Each row of a before or after table is a point. One or more steps were done to the points. Then noise was added and the rows were shuffled. The steps act on how far a point lies along the listed directions, d1 being the first. Name the steps. A step turns or swaps two directions, mirrors them in a line or flattens them onto one, adds a multiple of one to another, or multiplies one. Angles are multiples of 10 degrees, from the lower direction toward the higher: turns from -170 to 170, lines from 10 to 170 but not 90. Use the fewest steps. Two steps may share a direction if one is a turn and the other turns, adds or multiplies; they go together, in the order done. Otherwise the lowest direction goes first.

Directions:
(1): [47 31 15]
(2): [ 31 -26 -42]
(3): [ 16 -42  37]
Before (8 x 3):
[[ 50 -16  27]
 [ 48 -18  36]
 [ 54  14  24]
 [-47  29  41]
 [-41  -8  46]
 [-38  13  36]
 [-54  -9   4]
 [-37  -3  17]]
After (8 x 3):
[[-49  37  -6]
 [  7 -32 -45]
 [ 44 -16 -30]
 [  8 -52 -42]
 [-54  37 -16]
 [ 19 -12 -32]
 [ 12 -16 -58]
 [-52   9   7]]
Steps: turn d1 and d2 by -140 degrees; multiply d3 by -1

Directions:
(1): [  7  30  -7  19  20 -71]
(2): [ 37 -13  62  27  26   7]
(3): [  8 -30 -16  59 -45  -7]
(4): [ 63  38 -27  -1  -9  22]
(5): [-11  -7 -38  35  58  25]
Before:
[[ 30   4 -31  -1  -1  30]
 [  2  39 -20 -47  43  -9]
 [ -4  -6  15  10 -29 -68]
 [-41 -27  20  31  51 -53]
 [ 13  65 -17 -27  -2  -7]
 [-26 -19  -9  28 -17   6]
 [ 42 -17  59  59  14  -8]
 [ 18  -4   8  -2  -9  -4]
 [ 24   8  -7  14  24 -58]]
After, 9 rows:
[[ 25  22 -13  25  20 -92]
 [ 20 -29   6  79 -33 -23]
 [-17  -6  27  23  38 -80]
 [  4 -12   8   6 -13 -11]
 [ 37   7  10 -29 -25  28]
 [-15  54   0 -35 -23 -42]
 [ -6  38 -54 -37 -10 -35]
 [  1  -5  19  13  35  32]
 [ -2   8 -45  70  63 -56]]
Steps: multiply d1 by 1.6; swap d2 and d3; turn d4 and d5 by -60 degrees

Directions:
(1): [ 31  -5  -4   1 -65 -40   0 -47]
(2): [-22 -17  27  32 -42 -13  40  55]
(3): [-40  10  42 -39  -2 -44 -45   9]
(4): [-29 -28   6 -15  35 -30  59 -39]
Before, 12 rows:
[[ 12   7   8  10 -37 -18   7  -3]
 [ 25 -19   6  13 -62 -25   5  -9]
 [-19   6  21 -17 -34 -41 -10 -30]
 [-16  -5  34   5 -36 -38  -4 -12]
 [  2   0  -9  11  19  23 -10  21]
 [ 17  22 -20  10  16  48  12  48]
 [  3  -1 -10  31 -14  36 -16  23]
 [ 22  -1 -18 -12  -9 -17 -10 -45]
 [ 19  17 -11  18  37  46 -26  51]
 [ 35   7 -15 -14   7 -15   7 -95]
 [  3 -10 -27  -5   9 -19  17 -45]
 [  4 -10  11  -9 -10  -2  28   1]]
After, 12 rows:
[[  0 -27  17   8 -24 -57  51 -23]
 [-23   1   4   5  32  20  -4  40]
 [ 15   8   6 -24   0   6 -17  -2]
 [ 20  13 -16  14  31  43 -21 -17]
 [ -7  -1  15 -27 -24 -54  36 -23]
 [ -6 -17   6   2 -17 -27  14 -12]
 [-25  11   4   0  11   5 -33  41]
 [  1  -2 -12 -27  60  23 -23 -18]
 [  1  17  -7 -12  35  11  -5 -15]
 [-40  22  40   8  37  30 -18  72]
 [-25 -23   4  -5   4 -19  16 -37]
 [  8  21 -24  13  26  53  -9   7]]
Steps: turn d1 and d2 by -150 degrees; turn d3 and d4 by -160 degrees

Directions:
(1): [ -8   2  19 -63 -42 -18   7 -57  11 -23 -44]
(2): [-32 -29  34  75 -39 -29  -9  -9 -18  -5 -30]
Before:
[[ 11   0   1 -64 -29 -14   6 -33  17 -20 -24]
 [  1 -14  15 -35 -44 -19  -4 -34   0 -16 -37]
 [-15   5   3  20   6   2  -2   1 -12  -8   9]
 [ -4   3   4  -2 -23  -9   8 -10  -6  -7 -13]
 [-41 -30  57  64 -64 -37  -7 -20  -7 -19 -60]
 [  2   0  -9 -47   7   8  11 -23  -1  -6  12]
 [ 12   0 -16 -21  24   5  12   0  11   1  -3]
 [-35 -20  22  57 -36 -23 -10  -5 -21  -3 -18]
 [-17   1  23 -18 -39 -26  14 -37  -5 -18 -31]
 [-18 -21  28  36 -40 -13  -5 -20 -12  -3 -30]
 [ 15   5 -14 -44   6   6  11 -13   8   4   1]
 [  5  14  -7 -21   0   5  12  -2   4   3   1]
 [ 28   7  -4 -53   7  22   4 -10  16  -1 -11]]
After (13 x 11):
[[ 14  18 -24   5  38  15  11  36  -7  13  41]
 [ 34  14 -33 -47  30  17   5  23  16   3  31]
 [  1  -5  -7  95  40  19 -10  81  -9  22  38]
 [  6  -3  -7 -27   6  -4  13 -16  12  -6 -18]
 [  5  15  -6 -22  -3   4  11  -6   4   2  -1]
 [-19   3   7  18  -1  -1  -2  -5 -12 -12   2]
 [-18  -9  -5  71   8   1 -11  36 -22  14  22]
 [ 31   8  -5 -52   9  23   6  -9  17   0 -10]
 [  5  -9  -6  53  17  19  -7  35 -13  20  25]
 [ 15   4 -14 -44   6   5  11 -14   7   3  -1]
 [ 34   3 -32 -14  32  22  -6  40   0  13  35]
 [  7  10 -12   6   5   6   7  18  -6   5  14]
 [  3   0 -12 -46  12   9  11 -18  -1  -4  17]]
Steps: mirror d1 and d2 in the line at 120 degrees

Directions:
(1): [-20  33  -5 -51 -14 -20 -37 -49  63   9 -32  -5]
(2): [ 18 -30   8  44   5  -6  -6   1  67 -64   2  41]
(3): [  6   3  31  40  50 -21   8 -78  -5  15  31 -25]
(4): [-39  18  57 -22 -31  30  -5   7   8 -33  68 -19]
Before:
[[-10  26 -24 -44 -20  -4   5  30 -25  23 -10 -16]
 [  2  -1 -19   7   0  19  22  41 -39   8  -9  -9]
 [ 27 -29   9  22   2  18  42  63 -63  -3  23  15]
 [ -9 -14  -9 -21   5   4  -2  22 -32  11 -11  -1]
 [ 11   2  24  44  39 -10  14 -49 -14  15  20 -19]
 [  5  19  -1 -14 -10  20   0  33 -34  14  -4  -2]
 [-15  15  12 -23 -35  21  -2  33   4 -18  33   3]
 [ -7   7  35  15   7   1  -3 -32  -1 -14  48 -33]
 [  2   1 -31 -18 -23   5   0  16  -2  -4 -10   3]
 [  9   1  -7   7  14  -6  23 -14 -26  29   5 -16]
 [ -3   7 -13 -21 -12 -12 -11  25   2 -16 -10  12]
 [  0   0 -15 -18  -8 -17   2  19  -2  -8 -19   5]
 [  3  -3 -19 -11  -7   8  19  41 -52  15  10  -7]
 [ -1   5 -20 -39 -22   9  -9  12 -18  13 -13  -5]]
After:
[[  9   1 -27 -12  -1 -19  -8  25 -10  -6 -28  14]
 [-16  13  66  31  24   5   7 -57   3  -9  67 -31]
 [ -1   9  19   8  16  -9  12 -45   5  13  29 -21]
 [ 14  15 -19 -17  -9   7 -12  22  -4  10 -31  15]
 [ 12  -5 -43  -6  -8  -6   1   4  -5   4 -24   6]
 [  1   4 -46 -45 -64  22  -7  96   9 -14 -33  36]
 [  4  21 -42 -38 -13 -21  -3  17  -2  25 -38  -5]
 [ -3 -14 -10 -16  16  -7 -10  -1  -9  10 -21   4]
 [  7   1 -32 -29 -12  -4 -12   4  -7  20 -33   3]
 [ 31 -29   1  18   3  -2  19  34   6 -22  -7  34]
 [-21   7  23 -20 -39  22 -10  31   8 -32  37 -17]
 [ 10  -2 -17  -3  11 -26   6   3  -6   2 -23   3]
 [  9   0 -21  14  13   0   8   5   3  -1 -24  -2]
 [  9  -2 -29  -9   1 -10   0  16  -1   6 -16   8]]
Steps: flatten d1 and d2 onto the line at 130 degrees; turn d3 and d4 by 60 degrees; multiply d3 by 2

Directions:
(1): [ 28  11  -9  32  40   5  10   2  32  -5 -65 -57  20  77 -26 -29   5 -11]
(2): [ 24  20   4 -41  10  39   3  54 -41  39   8  38  -7  48  22 -18  72  -7]
(3): [-33  49  19 -28   0  45  14 -17  35  40   7 -59 -71 -15  -7  -7   5  39]
(4): [-13   0 -10  38 -10  36  34 -25  -7  -5 -20 -31  33 -56   7  28  84 -42]
Before:
[[ 25   3  -9   1   9   1 -10  17 -29  -4   1  34  15  25  10 -13  19 -30]
 [ -2  -6 -13  22  17  -7  13 -17  -9 -19 -16  -4   3  29  -5  -9  10 -20]
 [-12   8  -1 -28 -19  34  17   8 -22  15  61  40   0 -45  27  22  59  -3]
 [ 18 -15 -14   2 -19 -15  -2 -19 -25 -22  31  37  26 -46  25  42 -32 -24]
 [  4  37  14 -12  26  66   3  24  20  52 -28 -63 -42  39 -13 -28  60   5]
 [  0   1  -5  -4 -25  16   2  13 -22   0  22  23  13 -46  21  18  32 -21]
 [ 45   7  14 -49  23 -17 -41  58 -11  24  21  46 -53  83   5 -23 -46  48]
 [  5 -32   0 -14  16  10   4  30 -36  13 -12  37  11  37  -3 -27  22 -17]
 [ -3 -21 -15 -46 -17 -30 -14  27 -58   8  58  95  -7  -4  28   2  -5  17]]
After, 9 rows:
[[-23  -8  -1   3  -7 -12   9 -24 -17 -16  25  11 -23 -11   7   8  -9  -1]
 [ 33 -24 -24  70  11  21  24  -6 -13 -23 -49 -21  57 -17   4  40 100 -58]
 [ 24  24  -7   7  17  -6   4 -41  36 -10 -22 -45  -3  22  -9   3 -71  -2]
 [ 24 -20   7 -31 -14  13 -30  59 -60  28  42  77   8  -8  24   0  60 -22]
 [-10 -51  -5  21   3 -19   1  -6 -20 -17 -12  21  37 -16 -12  -2 -14 -31]
 [ 25   2  -6   4   9 -23 -20  18  15 -12  -7   1   6  40  -6 -17 -54   2]
 [ 37 -11 -16  -5  31 -26 -11  22  11 -15  -2  22  28  87 -12 -26 -31  11]
 [ 11 -11 -13  25  -4 -24 -14 -21  -6 -30   3  20  23 -16   3   3 -24 -29]
 [ 19 -23 -42  53  36 -33  14 -16  16 -31 -60 -36  51  55 -28 -14   0 -20]]
Steps: turn d1 and d4 by 160 degrees; turn d2 and d3 by -80 degrees

Directions:
(1): [-21 -14 -19  15  24 -30  12 -20 -58 -39  13  -5 -70  47   5  56 -20  -6
 -51  32]
(2): [ 73  -5  21  24 -20 -14 -30  -9  16  62 -48 -24 -28 -12   3  22  35  24
 -39  54]
(3): [-12  41  50  15 -13 -18  59 -24 -30 -10 -42  60   4   6 -12 -69  10  11
 -43  13]
(4): [-15  11  29 -34  19  22 -42   0  -2   3  32  35  -9 -34 -64  -4 -44  -1
  16  89]
(5): [ 16 -12  17  18  54  25 -57 -15  63 -14 -11  50 -26  26  -1 -16 -10 -42
 -48 -45]
(6): [-35  58 -12  33  32  65  14  39  22  -4 -23 -50  15  38 -48  13  18  31
 -25  12]
Before (9 x 20):
[[ -8  27  11  20   8   2  21  -1 -10 -14 -19 -14 -20  22 -16  24  13  18
  -47  18]
 [ 43  15  17  16 -13  10  -3   6   8  41 -33  -7  -6 -11 -11  -5  25  27
  -19  28]
 [ 33 -19  -1  24  13 -40 -16 -27 -14   5 -22   6 -46  30  31  45  23 -11
  -65  20]
 [  2  -7   4 -34 -39 -24   7   6 -30  -1  45   3   6 -27   3   3 -15  14
   37  15]
 [ -6  15  -7   3  30  32 -16  -2  13 -11  -3  -3 -16  17 -29  18 -19  -3
    0  27]
 [ 14 -10  10   9 -10 -21  23 -27   2 -37  -7  40   3   7  47 -31   9 -19
  -18 -49]
 [ 41 -26  40 -17  -8 -31 -47 -27   1  33  -1  22 -38 -21   0  -1 -14  -6
  -13  54]
 [-13  39  14  20 -16   8  49   0  -7   1 -37  -1  15   6 -20 -40   9   8
  -23  -4]
 [-51  31   7  -4  20  21  22  21 -27 -21   2 -27 -18  35 -19  21 -18  17
  -21  30]]
After (9 x 20):
[[ 13  -4  -4  22 -27 -18  49 -15   9 -34 -19  23  34   9  62 -42  30 -11
  -13 -90]
 [ 37  -8  34  -7  -6 -20 -41 -14   3  18  10  40 -38 -14 -14   3 -11   2
  -35  40]
 [ 15  -1  -9  -8 -29   3  15  19 -17  23   3 -29  14 -30  -6   7  15  28
   36  28]
 [-24  27  -6 -14  29  44 -10   4   1 -16  18   3  -4   4 -52  10 -32   5
   21  51]
 [-33  39  -2  15 -20 -26  89  -1 -52 -17 -24 -14  35  24  13  -8  36  24
  -19   0]
 [-19  38  30   3  31  50 -23  24  32   8 -19 -21  -4  15 -38   6  -4  18
  -23  28]
 [-29   8  46 -45 -19 -23  12 -12 -51   4  28  29  -4 -41 -37 -28 -35  14
   27  91]
 [ 22   9  -8  10 -19  19   2  13  43  30 -23 -28  36 -16   0 -25  16  -1
   13 -43]
 [-13  41  11  14 -10  27  20  23  17  -2 -21 -31  24   0 -23   4  27  31
   -5  -2]]
Steps: turn d1 and d6 by 40 degrees; turn d1 and d3 by 70 degrees; mirror d2 and d5 in the line at 140 degrees; multiply d4 by 2

Directions:
(1): [ 10 -10  17 -15   9 -19  19  18  15  14  -3 -43  -4  95  22   3  -1 -22
  34  20 -10 -17   0 -51  17  16  62  34 -19 -47 -17  -5]
(2): [-26  29  18   7  47  13   3  26   2  25 -57 -36   9 -10 -11   0  19 -37
  -9  20  38 -25 -41  10 -40  46  39 -15  21  67   9 -13]
(3): [-31  -1 -27 -22   1  18 -12  22   1 -37  -6 -38 -12  -5 -85  29  48 -19
  32 -27 -12  62   3 -39   0  27 -26  28   5  -9  20  19]
Before (13 x 32):
[[ -1  -4  10  -3   7 -12   6   4   8   1  -2  -8   6  25   9   2   2 -13
   12   8  -4  -5   2 -14   3   2  15   8  -1 -11  -6  -5]
 [  8   4   7   4  -9  -3  -3  -7   4   1  13   7   1  -4  13  -1  -6   1
   -3   5   1  -5   1  14   0 -11   1 -11   3   3   0  -2]
 [  8  -5  -6   6 -17  11  -6 -11  -2   0   2  17   2 -21   2   1  -5   9
   -8  -3   3   7  12  10  -2 -10  -8  -7   1   5  -2  -2]
 [ 10  -9  10  -7   2 -22  15   8   6  19   6 -21  -6  74  39  -6 -19 -12
   21  22  -5 -27   3 -37   8   4  48  22 -19 -40 -20  -5]
 [  8  -1   6  11  -2  -5   0 -11  -7   4   3  22   3 -23  17 -12  -9   9
  -12   1  -2  -6   2  14  -4 -12  -7  -4   0  13   5  -6]
 [  5  -3   0   5 -11   0  -5 -15  -6  -4   8  20   3 -21  10  -5 -15  13
  -11  -4   1  -6   5  22   5 -12 -14 -11  -8   9  -2  -2]
 [  3   4   9  13   2  -7   5  -7  -3   7  -4  11   3 -20   6 -10 -14  12
   -9   2   4  -9  -8  18  -8  -1  -2 -20   3  22   3   1]
 [ -5  13   8   2   2   2  -5  -3   0  -3 -17   8   5 -21   0  -6  -3   1
  -10   2  10  -3  -7  16 -16   4  -7  -7   4  13   9  -1]
 [ -1   4   3   5  -5   6   0  -8   0   4  -7   9   0 -21   5  -8  -5   1
  -14  -1   3  -1   1  12  -5  -3  -7  -6   4  12   7   4]
 [ 11   0  -2  12   7  -1   2  -7  -6  10   6   8   1  -4  20  -8 -11  11
   -6   3  -6 -10   4   5   3 -15  -7  -9  -3  -4  -5  -6]
 [  3   6  17  -3  15  -3   8   7   4  19 -11  -1   0  19  19  -1  -3 -11
   -6  12  11 -28  -8   2   0   4  21   4   1   1  -4  -5]
 [  0  -6 -10   2  -5  -1  -1 -11  -5   6  13  19   9 -13  12  -8 -10  13
   -8  -8   1  -2   6   9   2 -10 -10  -7   2   1  -1  -4]
 [ -6   5  -8  -3  -4  13   0  -7  -4 -11  -5   3   2 -18 -17   5   4   3
   -7 -10   1  15   3   2   4  -5 -23  -1  -4  15  13   3]]
After, 13 rows:
[[  0   9  24  -5  26  -5  13  16   7  27 -23 -17   1  37  22   0   0 -23
    0  20  16 -36 -17  -6  -4  16  42   9   2   4  -6  -9]
 [ -9  17  12   2  10   3  -3   2   2   2 -26   0   6 -16   0  -5   0  -6
   -9   6  15  -8 -13  14 -20  12   3  -7   6  20   9  -3]
 [ -2   4   6   4  -3   5   1  -6   2   6 -10   4   0 -12   7  -8  -5  -3
  -11   2   4  -4  -1   8  -5   0   0  -3   3  12   6   3]
 [ -2  -3  11  -4   8 -12   6   5   8   1  -3 -10   6  26   9   2   3 -14
   12   9  -3  -6   1 -14   3   3  16   8  -1 -10  -6  -6]
 [ 11   1   8   1 -11  -7  -1  -6   7   2  15   2   0  12  17  -1  -8  -1
    3   7  -3  -7   3   6   5 -11   9  -5  -2  -8  -3  -2]
 [ -7   6 -11  -1  -6  16  -3 -10  -6 -14  -3  10   2 -32 -20   5   4   7
  -12 -14   1  18   4   9   2  -9 -33  -6  -2  20  15   4]
 [ 14 -13  13 -11   1 -27  20  10   9  21  10 -29  -8  95  45  -6 -21 -14
   29  25 -10 -29   6 -49  15   4  58  31 -25 -56 -25  -6]
 [ 11  -4   9   7  -2 -10   4  -8  -4   7   5  13   2  -2  22 -12 -10   5
   -3   4  -6  -9   4   2   3 -10   5   4  -5   0   1  -7]
 [  5 -11 -10  -1 -11  -5   1 -11  -3   4  20  18   7   2  16  -8 -12  15
   -1  -7  -5  -1  11   0   9 -14  -6   1  -4 -15  -4  -3]
 [ 11  -9  -7   4 -21   8  -6 -12  -1  -2   8  18   0 -14   5   1  -8  11
   -5  -4  -2   8  17   6   4 -14  -8  -3  -2  -6  -5  -1]
 [ 10  -9   1   1 -16  -5  -2 -15  -3  -5  15  16   0  -2  16  -5 -18  14
   -4  -3  -6  -6  10  11  13 -15  -7  -2 -14  -8  -6  -2]
 [ 15  -5   0   8   4  -6   6  -6  -3  11  11   2   0  17  26  -8 -13  10
    1   5 -11 -11   8  -6  10 -16   3  -1 -10 -20 -10  -6]
 [  2   5  14  10   8  -9  10  -1   1  13 -10  -1   3  -1  10  -9 -13   4
   -3   9   6 -15 -12   8  -7   7  14 -15   1  19   0  -1]]
Steps: add -1 times d3 to d1; multiply d2 by 2
